Each row is a point. Each copy is the shape, with its points in the same order, turned, moved and blurred by noise. Say if it was mirrored as well.

Shape, 6 rows:
[[-29 -56]
 [  9  94]
 [  7   0]
 [-10  -4]
 [ 13  61]
 [-46   9]]
Copy 1:
[[-54 -17]
 [ 54  92]
 [  7  17]
 [ -9  18]
 [ 43  63]
 [-37  52]]
Copy 1 is: only turned
Copy 2, 6 rows:
[[ 11  52]
 [ 74 -89]
 [ 15 -14]
 [ 26   0]
 [ 50 -64]
 [ 61  11]]
Copy 2 is: only turned
Copy 3, 6 rows:
[[ 45 -30]
 [-77  71]
 [-21  -5]
 [ -4   2]
 [-60  42]
 [ 21  39]]
Copy 3 is: mirrored
Copy 4:
[[ 62  48]
 [-56 -55]
 [ -2  22]
 [ 16  17]
 [-42 -26]
 [ 37 -14]]
Copy 4 is: only turned

Shape:
[[  8 -23]
 [-25 -33]
 [ -5  24]
 [-13 -19]
 [ 10  78]
 [121   0]
 [-25 -18]]
Copy 1, 7 rows:
[[ -6  40]
 [-34  47]
 [ -3 -10]
 [-15  42]
 [ 25 -46]
 [115  37]
 [-22  32]]
Copy 1 is: mirrored
Copy 2:
[[  4 -13]
 [-34 -28]
 [ -5  24]
 [-20  -3]
 [ -2  88]
 [107   9]
 [-34 -15]]
Copy 2 is: only turned
Copy 3 (7 x 2):
[[ 12 -21]
 [ 49 -10]
 [-12  31]
 [ 22   5]
 [-65  58]
 [-86 -78]
 [ 28  12]]
Copy 3 is: mirrored
Copy 4, 7 rows:
[[ -3  22]
 [-30  44]
 [-31 -17]
 [-24  27]
 [-33 -73]
 [ 97 -36]
 [-37  31]]
Copy 4 is: mirrored

Shape, 9 rows:
[[-58  46  41]
 [-41  22  25]
 [ -4 -27  -4]
 [ -4  39  16]
 [ 59  12   3]
 [ 88   3  27]
 [-26 -27 -64]
 [ 60 -51  84]
 [ 28 -65 -18]]
Copy 1 (9 x 3):
[[ 74  43  45]
 [ 42  34  18]
 [  4  22 -25]
 [ 35   1  42]
 [-14 -64  20]
 [  3 -87   0]
 [-53  52 -12]
 [ 47 -84 -55]
 [-24 -19 -60]]
Copy 1 is: mirrored
Copy 2:
[[  1 -35 101]
 [-19 -20  71]
 [-34   6   9]
 [ 19 -21  44]
 [ 28  11 -17]
 [ 50  48 -23]
 [-65 -44 -17]
 [  8 104  19]
 [-52  34 -31]]
Copy 2 is: mirrored

Shape, 9 rows:
[[ 65 -59 -15  -6]
 [ 38 -54  36   0]
 [  7 -16 -79 -13]
 [-56  12   0  31]
 [-58  69  32  -2]
 [ 32  35  14  43]
 [-74  70 -19 -19]
 [-24  11  20  65]
 [-31  60 -43  17]]
Copy 1:
[[ 78  -8 -33  -1]
 [ 21 -40 -42 -14]
 [ 75  21  61  28]
 [-21 -17  59 -36]
 [-72  14  56   4]
 [-11  42  -6 -47]
 [-60  30  84  20]
 [-13  -7  29 -65]
 [-16  56  78   0]]
Copy 1 is: only turned
Copy 2, 9 rows:
[[-40 -60  16  11]
 [-35 -24 -18  37]
 [ -2 -50  11 -78]
 [ 11  53 -28 -51]
 [ 80  62 -41 -27]
 [ 25  31  39   9]
 [ 84  37 -41 -74]
 [ -5  68   2 -19]
 [ 57  26  12 -74]]
Copy 2 is: mirrored
Copy 3:
[[-26 -21 -34  51]
 [ 27 -17 -15  60]
 [-75   0  40  21]
 [ 35  28  41 -45]
 [ 67 -31  78 -55]
 [ 34 -28 -22 -27]
 [ 12 -23 111 -65]
 [ 47  22  -4 -46]
 [-11 -20  51 -57]]
Copy 3 is: only turned

Shape, 10 rows:
[[ 51  54  -5  22]
 [ 50  -1  14  74]
 [ 60 -43  21 -46]
 [-28  25 -14  54]
 [-54  -1  39 -28]
 [-54 -61   8 -56]
 [ 55 -32  31 -35]
 [ 70  22  45  22]
 [-31   1  43  72]
 [-39 -10 -37   1]]
Copy 1:
[[ 15  -1 -22 -61]
 [ -7 -55 -53 -34]
 [ 13  45 -72  25]
 [ 10 -49  37 -23]
 [ 72  -4  32  55]
 [ 29  35  24 105]
 [ 33  30 -69  31]
 [ 39 -16 -72 -45]
 [ 35 -88   6  11]
 [-12   7  34  27]]
Copy 1 is: mirrored
Copy 2:
[[-17 -45 -75  63]
 [ 46  -3 -80  53]
 [ 42 -78  23  62]
 [-17  19 -59   0]
 [-30  12  41  23]
 [  3 -21  73 -18]
 [ 37 -64  16  68]
 [ 24 -31 -48 102]
 [ 13  58 -39  33]
 [-16 -17 -11 -31]]
Copy 2 is: mirrored
